Rows are points. The points of each table are mixes of a few directions, plus a little noise. Count the directions of each table, and those that both share. Where both have some left over, give the other angles between the two spaces (their principal angles), to ten degrees, smallest first.
In the rows, zero is written as 128.

First (5 x 3):
[[179 111 170]
 [ 90 141  96]
 [201 103 188]
 [ 74 146  83]
 [ 96 139 102]]
Second (5 x 3):
[[192 106 181]
 [186 108 176]
 [ 66 150  76]
 [ 89 141  96]
 [107 135 111]]
Directions: first 1, second 1, shared 1

First, 6 rows:
[[104 119 171 103 160 159]
 [ 86 132 136 126 142 121]
 [ 17 163 116 131 133  89]
 [151  87 181 111 172 171]
 [181 159  90 126  74 127]
 [228 107  74 170  87 100]]
Second (7 x 6):
[[ 82 233  61 113  42  95]
 [119 149 115 125 111 122]
 [130 123 131 129 132 130]
 [124 137 122 127 121 125]
 [154  68 167 137 177 147]
 [174  21 197 144 215 161]
 [112 165 104 122  98 116]]
Directions: first 3, second 1, shared 1

First:
[[151 138 137  97 107 140 155 113 125  91 144]
 [140 140 188 161  94 116 149  82 152 128 104]
 [110 153 206 151  92  99 124  86 127 178  98]
 [ 97 137 109  99 159  88 107 166 140 110 139]
 [100 121  83 116 145 159 114 159 113 112 130]
 [157 137 104 119 116 193 152 141 160  81 141]
 [107 133 126 108 132 119 112 138 102 151 132]
 [125  96  92 119 147 119 131 127  87 105 136]
 [110 114  82 134 152 150 122 156 138  88 125]
 [182 112 153 178 135  98 115 113 135 237 132]]
Second:
[[231  61 103 210 115 186 144  89 101 249 164]
 [131 138 132 120 136 120 124 136 132 124 116]
 [111 132 124 108 127 145 134 123  98  83  94]
 [108 139 141 121 122 137 128 121 111 109  93]
 [128 138 142 134 129 113 120 133 147 149 131]
 [101 145 131 104 134 105 123 143 143  95 131]
 [ 99 159 151 107 132 109 118 139 137 103  94]
 [179 104  97 133 145 130 135 137 130 146 160]
 [ 65 137 131 115 111 106 126 130 152  95 170]]
Directions: first 6, second 4, shared 3; angles 90

First (8 x 18):
[[134 133 116  72 196 158 113 129  74 176  77 112 103 116 101  77 127 102]
 [141 102 133 186  84  52 119 133 187 108 127 133 151 144 168 188 142 122]
 [ 97 103 154  50 149 184 139 138 120 117 208 159 128 107  95 141 141  84]
 [166 181 126 140 139 177  96 128  81 142  77 111  91  93 134 113 100 163]
 [129 114 141  94 145 143 114 138 123 133 144 139 122 110 122 147 137  96]
 [161  98 120 143 150  55  89 139 144 161  56 113 127 132 155 157 146  84]
 [155 167 120 170 113 135 113 123 113 129  86 111 113 119 145 120 107 171]
 [ 42 126 113 168  48 118 241  96 181  58 249 146 189 202 106  80 125 203]]
Second (9 x 18):
[[187 148 151 136 127 117  96 141 126 144 149 148 125  81 139 183  96  23]
 [148 141 159 156 112 119 135 130 127 128 222 164 158 125 182 169 126  54]
 [109  99 105  83 133 164 145 129 144 167  73  86 112 173 123  54 156 236]
 [ 93 137 154 119 116 141 102 126 162 154 133  85 133 109 116 135 175 135]
 [104 125 142 106 120 151 117 129 158 165 121  87 128 131 127 109 170 162]
 [148 159 150 117 136 117  46 139 148 145  59  86  97  32  57 186 120  51]
 [117 111  68 143 153 102 167 117  77  53  67 164 111 159  90  94  79 190]
 [180 107 102 114 138 137 159 136 105 140 119 159 120 166 160  96  88 141]
 [ 66 125 122 179 117 105 184 106 105  56 210 173 168 176 158 126 142 160]]
Directions: first 4, second 4, shared 0; angles 30, 40, 80, 90
